Each wall is flat, endless, passes through zero and stands at right angles to its row. A trip goes straight from one point to another. List the walls that it crosses, first one first.
In the rows, zero is written as 128.

Walls:
(1): [107  86]
(2): [143 109]
(3): [194  88]
(4): [174 165]
Trips:
[138 172] to [ 66 111] -> 4, 1
[ 94 200] to [84 81] -> 4, 1, 2
[138 188] to [131 101] -> 3, 2, 1, 4
[125  82] to [164  92] -> 4
[ 89 206] to [119 168] -> none

Walls:
(1): [171 216  82 137 111 113 134 100 124 118 169]
(2): [161 173 131  94 107 159  96 114 101 161 100]
(3): [102   9  58 227 109 108 125  88 148 158 154]
(4): [ 99 147  69 148  90 145 105 112 136 160 165]
(5): [ 90 150 169 145 148  61 201 139  82 113 176]
(6): [116 222 181  85  61 209  65 133 186  37 137]
(7): [143 198 125 162 158 114  87  64 186 145  82]
Trips:
[ 87  74 128  76 106 166  33  52  63 134 139] to [ 98  81 135  80 105 137 146 141 100 135 166] -> 6, 5, 2
[223 185 136 124  95 160 107 215 142  76 132] to [103  95 180 121 100 165 107 172 183 161  85] -> 1
[117 138 156 156 156 109 131 113 150 106 152] to [140  90  93  96 145 127  79 162 132 141 128] -> 1, 6, 5, 7, 4, 2
[190 113  71 151 126 132 130  46 135 109 215] to [106 138  90 125 117 113 159  90  93 153 165] -> 5, 7
[130  58 104 122 103 125 112 190 181 155 168] to [147 156 117  94  59 147 103 132 168 146 141] -> 6, 2, 1, 3, 7

Walls:
(1): [168 111 138 148 143 179  96 210  83 101 108  68 171 119 103 150 208  84
 161 167  82 160 109  65 181 169  97 132 150 139 135 145]
(2): [120 170 178 101 125 162 130 172 131 174  87 164 154 195 170 168 101 116
 127 122 103 117 103 110 206 160 161 223 160 108 110  94]
(3): [112 121 160 120 165 128 182 150 152 146 173 237 148 114 247 119 170 111
 109 141  94 106  65 117 113 140 140 101  95  92 116 163]
(4): [164 184 109  88 136 128 133 130 198 124 104 146 108 106 136  85 176 143
 194 163  87 128  88  87  92 157  85 131 108  98 108  52]
(5): [121 188 141 110 137 100 123  95 139 133 129 112 113 192 145 151 163 124
 129 137 152 120 115 157 127 150 127  87 146 156 131  88]
(6): [168  60 111  82  93  63 186 170  94 118 135  87 137 140 100  47 104 100
 110 114  90 127  96 100 155 116 140 191 102 117 135 108]
(7): [ 57  99 137 137 119  86 132 128 201 146 189 151   7 137 111 125 133  90
 150 107 154  96 138 195  73 154 100  69 114 227 142 113]
(8): [215  84 168 107 173 164 108 153  98 156  79 130 115  62 179 100 132 159
 148 175  62 170  87  79 179 167 149  97 125 179 124 120]
Trips:
[139 124 140  97 171  68 102  90 115 177  67  75 139  71  95 109 118 109
 130  98 140 155 145 112 185  82 190 159 104 113 105  90] to [143 139 164  48  74 179  75  88 136 101 108 139 151 120 136 111  85 164
 127 129 144 139 141  64 129 120  73 120 123 121  80 195] -> 4, 6, 1
[120 173  73 128 141  87 174 161 173 128 138 196 128 157 149  82 101 202
 100 146 166 121  63 169 145  68  76 169 109 111 151  52] to [ 97 133  95 158 148 147 156 106 121 138 121 171 146 165 213 115 146 120
  93 148 162 180 110 164  53 147 117  71  67 137  78 138] -> 6, 2
[ 46 128 109 134 170 129 144 203  69 152  94 161 123 187 152 118  50  63
 123 147 135 200 108 193 113 132 126 201 155 140 158 122] to [176  99 110 158 170 141 180 150 184 183 174  91 145 167  92 162 140 137
 153  67 150 103 111 166 209 161 132 148 126  72  33 240] -> 1, 7
